Each wall is flat, endless, passes through zero and stands at right angles to its row. A trip goes straight from one point to another. List the walls that it crosses, first one first.

Walls:
(1): [ 18 -14  -4]
(2): [-14  29  16]
(3): [-18  -8 -15]
(4): [-16  29  30]
(5): [ 15 -18  12]
(6): [ 4 36 23]
(7): [-9 14  6]
Trips:
[ 13 -43   2] to [-52 -13  16] => 1, 4, 7, 2, 5
[ 72  31 -14] to [-12 -12 -21] => 6, 5, 3
[-24 -43 -15] to [-46 -41 -17] => 1, 5
[-10  -6 -16] to [-10  20  -7] => 7, 2, 4, 6

Walls:
(1): [ 15  48 -10 -30  20  23  31  30  53]
(2): [  3  -9  17  14 -37 -34 -52 -14 102]
(3): [  6  -6 -15  24  33  16  13  59  55]
(4): [50 14 45 -6  4 26  9 10 34]
(5): [-66 -60 -62  17  21  -9  19 -35  27]
(6): [-24 -30 -23  -6  30 -26  -9 -12  -2]
(7): [-24 -29  32 -17  24  -7  30 -35 -24]
(8): [-33  49 -16 -51  38  -1 -15 -11  -4]
(9): [  7 -24   1  91 -13  -7  11  40  -3]
Trips:
[ 40 -11   9 -53  -7 -45 -43 -43  28] to [-87  11  19 -16  34  29 -40 -67 -11] => 5, 4, 2
[-24  -2   3  14 -70  23  14 -39   4] to [  2  21  58  23 -11 -16 -15  44 -19] => 5, 7, 4, 3

Walls:
(1): [-19 -35 -34 -13  -2 -10  -2  32 -41 -34 -30 -37   4   6]
(2): [ 41  -8  11 -17 -27  41   7  20 -40  -3 -16 -26  69  33]
(3): [ 58  43 -23   4 -18 -24  14   6 -22  53  55   1 -52 -27]
(4): [-16 -10 -44 -16 -47 -17 -39  31   0   1 -17 -27 -37  -8]
(5): [ -8  33 -21   5  -9  16  32 -14 -40 -16  14 -14  51 -29]
Trips:
[ -1  27 -21  25  36  58 -52 -26  -4  -3   6   1 -50  36] to [-33 -75  -1 -15  52 -24  14   0  -4 -38 -12  -3  40  11] => 3, 4, 1, 2
[ 14  41 -24  11  18 -29  26  31 -26  31 -23  57  27 -77] to [ -7  50 -20  20  16  21  24  39  18  13  49  43   1 -31] => none
[ 51  23  47  13 -36 -22  12  38  -7   0   4  99 -33 -25] to [ 13 -37  -4  -4  13   3  37   0  24  -4 -38  -9  12  51] => 2, 3, 1
[-19   5  17 -16  38 -14  -1  -9 -25  11  -9   6 -28  20] to [-37   2  18  89  18 -15   3 -79 -22  25  31  -2  15  49] => 1, 5
[-22   6  -9 -23 -32 -12 -31 -22 -14 -18  13 -27  13  46] to [-23 -24 -40  31 -36 -30 -43   3  -6  25  -1  28 -40 -62] => 5, 2, 3
[-33  33 -33 -40 -48   8  32  39  22 -32   2   2  65 -16] to [  0  -8  35   1 -13  14 -93   3   1   6  17 -13  21  -7] => 1, 5

Walls:
(1): [ 24  17 -18 -22 -48  39  35 -48 -19  20 -23  11   4 -28  69  10   0  21
  50 -20  27   8  57 -23]
(2): [-30  44  49   3  40  21 -36  39 -11  -8 -14  19  -2  63  15 -60  -5  24
  72  60 -49  19  14  -5]
(3): [ 24 -57 -39 -18  -2 -54  31 -20  54  20 -50 -66  35 -63 -40  17   0 -30
 -36 -14 -28  26  30  -5]
(4): [ 27  45  23  59  41  94  23   2   8  -9 -28  23  30 -27   1 -41 -17  13
 -55  -2 -44  53 -33 -56]
(5): [-34   0  23  36  16  19 -55  46  24  15 -59   7 -13   8  29   2 -25  23
  -1  -6 -21 -80  48 -35]
Trips:
[-13  21   8 -34 -39   6  26 -11  30   8  18   1 -26   2  23   2 -30 -26
 -12 -43 -13  -4  -6   4] to [  0 -32  19 -26   2  16 -19  11   2  21 -42  -8   0 -53  60 -32  20 -18
 -42 -56  30 -11  11 -12] => 5, 4
[ 18 -16   1  -5   6  -6 -21 -60  17 -50  32  49 -51 -28 -57   8   9 -16
  -4  56  24  29  -8 -31] to [ 45  31   9 -30  67 -12  45  29  38  25   7  11 -27  29  -9   4 -15  -8
  -7  -7   2 -10  38 -26] => 3, 2, 5
[ 24 -22  13 -10  23  18  14   6 -42 -48  66  -5 -40 -11  68 -47 -27  58
  20 -31   0  31  34   5] to [ 34 -26  33  25  49  24  24  52   3 -21  12  22  27 -36 -25 -75  18 -13
  16 -13  44 -29  -6   7] => 1, 5
[ 11   1  32  20  88 -83 -16  33 -34 -36  20 -97  24 -33  82  -1  10 -24
 -33  41 -33 -58  27  -5] to [ 33  -5  34  14  47 -16  13 -72 -20   6   6  -9 -51  45   3   1   8  33
  45  -4   1  32   2  -8] => 3, 5, 1
[  7  20  49   4 -30  43 -71 -52 -28  15   6  -1 -14  -2  25 -44  -7  -4
   0  12 -16 -46 -59  -5] to [ 40  11 -31  30   0 -32 -43  25 -32  46  20  45 -20  18  38 -19 -44  45
   2  79  67 -60  -5  -2] => 4
[-10 -21 -14  -6  45 -19  19 -46   2   7  26  16 -31  55  -8   0 -71 -29
  -1   6 -20  43 -31  -3] to [ -3 -23  -7   5 -36  20   1  20 -36  18  31 -29  55  -1 -21  11 -21   4
 -13  12  18  23 -53  31] => 2, 3
[ -3  30  37  25  52  23  36  -1  15 -13  16 -21 -12  14   8  12 -33  20
 -23  -1 -35  -9 -17  41] to [-19  18 -36 -16 -34  55  21  44 -15 -12  32 -46   4  52  12  26  -8  37
 -56   2  49 -38 -63 -19] => 2, 5
[ 35 -41  34  10  28  45 -17  14  25  -7  24 -60  34 -29 -13 -18  10  34
 -27  -7  30  27 -25 -54] to [ -4  10 -26  -6   6   3  56  21  44 -66  13 -23  20   9  23  23   3 -44
  24  14  -8  34 -59  43] => none
[ 16  25 -20 -30  17  16 -35  36 -23 -22  10  37 -23  21 -35  30 -15 -44
  12  34  30  -6 -10  26] to [  1 -41 -77 -25 -30 -18 -11  36 -13 -29 -37  33 -29  35 -21  -5  13  19
 -12  10  -2 -39 -44 -30] => 5, 2

Walls:
(1): [ 45  53 -40 -48  -4   0  33  -9   4  39 -21   5 -50 -39  -3 -11  -4 -29
 -12  13 -46 -24  10 -19 -55 -53 -67   9   0  33  13  24   5  32 -47 -36
  56  -1 -32 -30 -35   5 -27 -35  21 -47  -8  27]
(2): [  6  18 -57  10  26 -31  18 -13  38  14 -55  39 -25   5 -21  27  18  40
 -46   6 -20  30  70   5 -17  43 -16  -1 -35  25  25 -21  55 -29  11 -20
  15   3  18  12  71   0 -22  14 -29 -21 -31  39]
(3): [-23  79  10 -20  55   6   3  -1 -48 -46  17  24  21  -6  -1  24  60  42
 -45 -12  10 -31  19 -28 -15 -36 -63   3  -4 -10   5 -25 -26  48 -31  50
 -43   5  28 -31 -21 -26   0  69   4   4  20 -19]
(4): [ 48 -37 -49 -21  27 -61  65  -9  42 -19  14 -24  11 -36   4  40  45  35
  55  80  18  37 -25 -21 -42   0 -23  38  21  51  19 -15  26  -9 -14 -10
 -11  44  10  24  17  -1 -15  50 -27  18  22   8]
(5): [ 53  -5 -16  11  -9  37  16 -43 -12   5 -28  40   6  17 -59 -11 -14 -14
  -6 -23  22 -18  83  -5 -20   3  35 -12   9  15 -30  -4   8 -38  23   6
 -22 -18 -15  15 -17   5 -47 -26  42 -60 -64  54]
(6): [-34  44 -60  31 -44 -21 -41  45 -27 -27  23 -38 -22  29  10  32 -54  15
 -12 -52  28  -2  17  -2 -14 -24  -5 -53  25 -37  26  27  14  48  -1  88
  -5 -32 -35 -15  11  29  15   8  -5 -16  -2 -40]
(7): [ 26 -28 -21 -22  26 -90   1 -15 -27   4  39 -35 -14  -3   8  61  45 -79
 -26 -17   6  24  -5  73 -23  20 -12  13  -3 -38 -18 -44   1  32  -9 -39
  -5  14 -12  43  53  35   4 -22  -5  10 -12 -17]
Trips:
[  6  59  17 -45  89  40 -32   9  34 -27  15 -66  90  73  13 -35  11  19
  28   0 -11  11   1 -29 -18 -16   5  10   7   1  51 -33  22 -20  26  13
   0  18 -30   8 -11  19  27 -38  -9  12  22 -25] to [-57 -13 -66 -42 -46  49  19  -9 -46 -49  30   8 -16  65 -70  -5 -47  -4
   2   8 -17  24 -58  16  -7  -1  17   8 -10   7  17 -14 -21 -17  56  32
  -3   9  -5  42   3 -15  15 -17  32 -52 -39   4] => 4, 5, 3
[-47 -83  24  16 -13 -11  56  28  24  61  -3   6  42 -23   9 -11  -4  89
 -19  -7  57  45   3 -15  -2  16  16 -43 -59  27  40  17 -21 -31 -42 -18
  27  24  -1 -25 -48  47 -26 -49  14   2  12 -23] to [  5 -22 -13   7 -52 -27 -21  44  46  -5  54   2 -29  26  -2  12  -1 -32
   0   6  23  16 -71  32  25  18   3  43 -75 -33  79 -10  29  36  -8  36
  11 -51 -27   9  28   8 -52   2  17   3   5  17] => 6, 7, 2
[-15   0  20  -4  -6 -56  25 -23 -26  41  55 -29 -16 -30 -15  23  -8 -20
  -9  35 -28   6 -28 -32  34  -5 -48 -65  -6  14 -38  20  13 -12  17  -7
 -33  23 -22 -17 -17   6 -12 -17  23  -2   4  20] to [ 47  39   2   9 -15 -11 -40 -54 -17  71  11  20   2 -36  34 -15  51 -26
 -15  54 -21   4  48  -2 -46  20 -13 -13  -8 -12 -15   0  -2 -15 -28  28
 -42   7 -29 -13  24  15  10   5  52 -23  28  38] => 3, 5, 2
[-16   4  20   4 -29  23  39  70  22 -38  15  26  -5   9   6 -37 -53  14
  28  35 -47  40 -19 -34 -21 -52  -9 -24  43  -4  90 -18 -45  10  56  32
 -42  52   4  32  -8  65  34  11  23   2 -28  64] to [-50  -3 -14  12  -2  33 -53 -17 -23 -32 -11  12 -40 -15  32 -39   4  41
 -10 -34  -7 -29  53 -26  15   7  54 -13  57   6  25 -42  18 -41 -29 -24
  22  11   4  -4 -16  18 -47 -26 -40 -35 -10   3] => 5, 4, 2

Walls:
(1): [ 11  46  20  44  36  23 -38 -30  -8  -4 -49 -57  30   3   3  18 -19 -20
 -49 -28 -46 -27  87 -35  34  24  33 -70   4 -16   1  44  -5 -42  27  64
  58  -1  13  -5  32 -19  31  36  15  23 -21  19]
(2): [ 34  32 -20 -43  61  68  13  19 -17  14 -50  -9  24  38 -55  12 -78  57
 -12 -18 -66  10  -8 -48  14 -28  57 -30  -8  15   3  18  -5  28 -21   9
 -11  -7  19   5  -4  41 -17  14  23 -25  39 -22]
(3): [-29  33 -28 -12  20   9 -16  -7 -17  -4  -9 -19  45 -14 -23   8 -10 -29
  37  25 -31 -51 -19   8   2  57  78  22  -9 -15 -58  15 -28 -13  -6  25
  47  -7  44  67  70  30   9  -8  54  39 -15 -85]
(4): [ 40 -30 -18  15  33   2 -34 -38  65   7  29  14  22  26  57 -21  46  27
  15  18  46   8   8  61  -5 -28  33  31 -16  32 -25 -60 -28  33  42  -1
  -1  45 -26  51  -3   6   3 -33 -29  10 -36 -45]
(5): [-43  -6  65  12  -3  33 -37 -28 -21 -51 -45  18   2 -11 -17  -3  33 -23
  60 -28   2 -82 -18  43  63  18 -18  24 -32  46  68  27  -8  26 -17  62
  -4  15  -4  53  -9 -40  29   7 -41 -24  18   4]
(6): [-14 -15 -46 -30  17  14 -78  -2  28 -29  12  18  42  16  -8  29 -62 -14
  -8 -50  61  10 -15 -35   1  15  54 -14 -17  26  20 -85  13  26 -11 -38
  -4 -41  30 -42  48  29  21  41 -48   7 -81 -12]
Trips:
[ 11 -27 -16  -2 -38  31  -4 -34 -28  38 -22  12  -5 -30  52   2   1 -38
  46  15 -24 -19 -28  -3  -1 -22 -44  19  14  -6  43  18 -19   6  29 -44
  -5  11  31 -14 -77 -32 -38   2 -17  -2  21   3] to [ 13  50   9   0  29  14 -21 -24  -4  45  12 -89 -32  39  -5  66  -2  16
  55 -33  76 -14  -6  48  36  -2 -31  11 -23   1  11  13   1  27  37  40
  54  19   3   5  41  39 -19 -12 -29 -85 -24   6] => 4, 1, 6, 3, 2
[-33 -30   8   8 -10  25 -52  51  51   3 -16 -19 -74   4 -11   7  44   2
 -11 -34  -7  -8  12   3  22   8 -19  12 -17 -21  81  23 -56 -32 -19 -12
  23  12  99 -42 -25  -8 -40 -13 -12   1  34 -22] to [ 16  14  47  -5   6   9  -5  34  19  12  18 -37 -11  26 -71   1 -20 -11
  27 -60  20  72 -72  17 -52  22  24  12 -16  14   1  14  10 -22 -63  29
 -16 -46  24  -8   4  37 -11 -26   4 -24  21  12] => 1, 2, 6, 5, 3
[ 75 -40 -44   7 -26  44  40 -23  67 -27  37  36  -3  27  24   8   3 -11
 -30  11  26 -22  28  17  18 -24  -6 -28  16  23 -43 -10 -14 -19 -36  13
   7 -26  31  -4   8  -3  35  -9  -1  15  27 -26] to [ 44  -8  32  15 -48 -38   5  -5  57  32  45 -14  21   4  16 -31 -47  27
  -4  -3  26   9  44  -2  69  10  26 -16   2 -18  51  -4  38  -2   9 -32
 -30  -7  -6  17 -30   2   9 -18  19 -10 -20 -41] => none
[-41 -25 -37   8   5  32  47 -37  -9  14  28 -12  18  69 -31  -1  54  23
   3  27  15  -6  10 -18  23 -18  -7  20  -8 -32 -42 -35   6 -67 -16  12
  25  50  17  27  46   1  48 -13  12   0 -13  58] to [ 16  12 -28 -65  14  25  -4 -29 -17   4  17 -30 -17  -9  65 -53  29  45
 -38 -30  26  12  32   8 -17  51 -14  32  -9  18  32  25   3 -33  -1 -28
 -10   4  -8  23 -21 -39   4   6  25  17   8 -11] => 3, 1
[-23  23 -41  13  22 -32   4   0 -26 -24  26  -3  40 -21  -8 -51  19  21
  11  25  -9 -19  36  26 -81  51  22   1  29 -21 -11  33 -14  -8 -51  10
  25   4 -22  29 -14  31  11   2  33  47 -42   4] to [-64  26  27 -57  54   1  43 -18 -36  10 -41  46  28 -18  -1  34 -28  21
 -18   5 -22 -32 -50  -7   1 -57  16  25   9  41  48  42 -21  41  -6 -30
 -31   9 -17  14  -3  21  -9 -10  35 -32 -70 -46] => 2, 4, 1, 5, 6
[-54 -27  18   7  21  40  31   3  53  39  40   1 -69 -14  17  10  20   9
   4  53  21   0  12  -3  42   4  50  36 -35 -22 -27  -8   6  38 -18  -5
   8  -3  -8 -29 -60  -6 -28  45  11   3 -26 -30] to [  5  11 -21 -26  -4  12 -17 -31  32  25  -6  59 -18  -7  41  -4  -5  26
   1   5  60   1  53  14 -44 -52  -5 -46 -31  39 -23 -12   8 -18 -14  -4
 -43  -4  11   4 -56  -2   9  29 -19 -23   8  45] => 6
[  1  -2  27  -4 -56  23  40 -34   0   8 -49   3  29  22 -16  34  58 -20
  22  -9 -15 -13  53   3  -1 -41   3  40   2 -30 -45 -35  39 -42 -30 -23
 -36 -14 -37  51   9  20 -41  11 -11 -11 -27  -8] to [ 39  76 -73  35 -12 -19 -43 -28  28 -22  11 -12 -45  23 -15 -23  18  64
 -32 -28  10  19  -5 -39 -22  33 -25 -25  11  33  33  18 -27 -38  -1 -37
 -13  -8 -35 -39  -5 -30 -12 -49  22 -25   2 -62] => 5, 3, 2, 1, 6
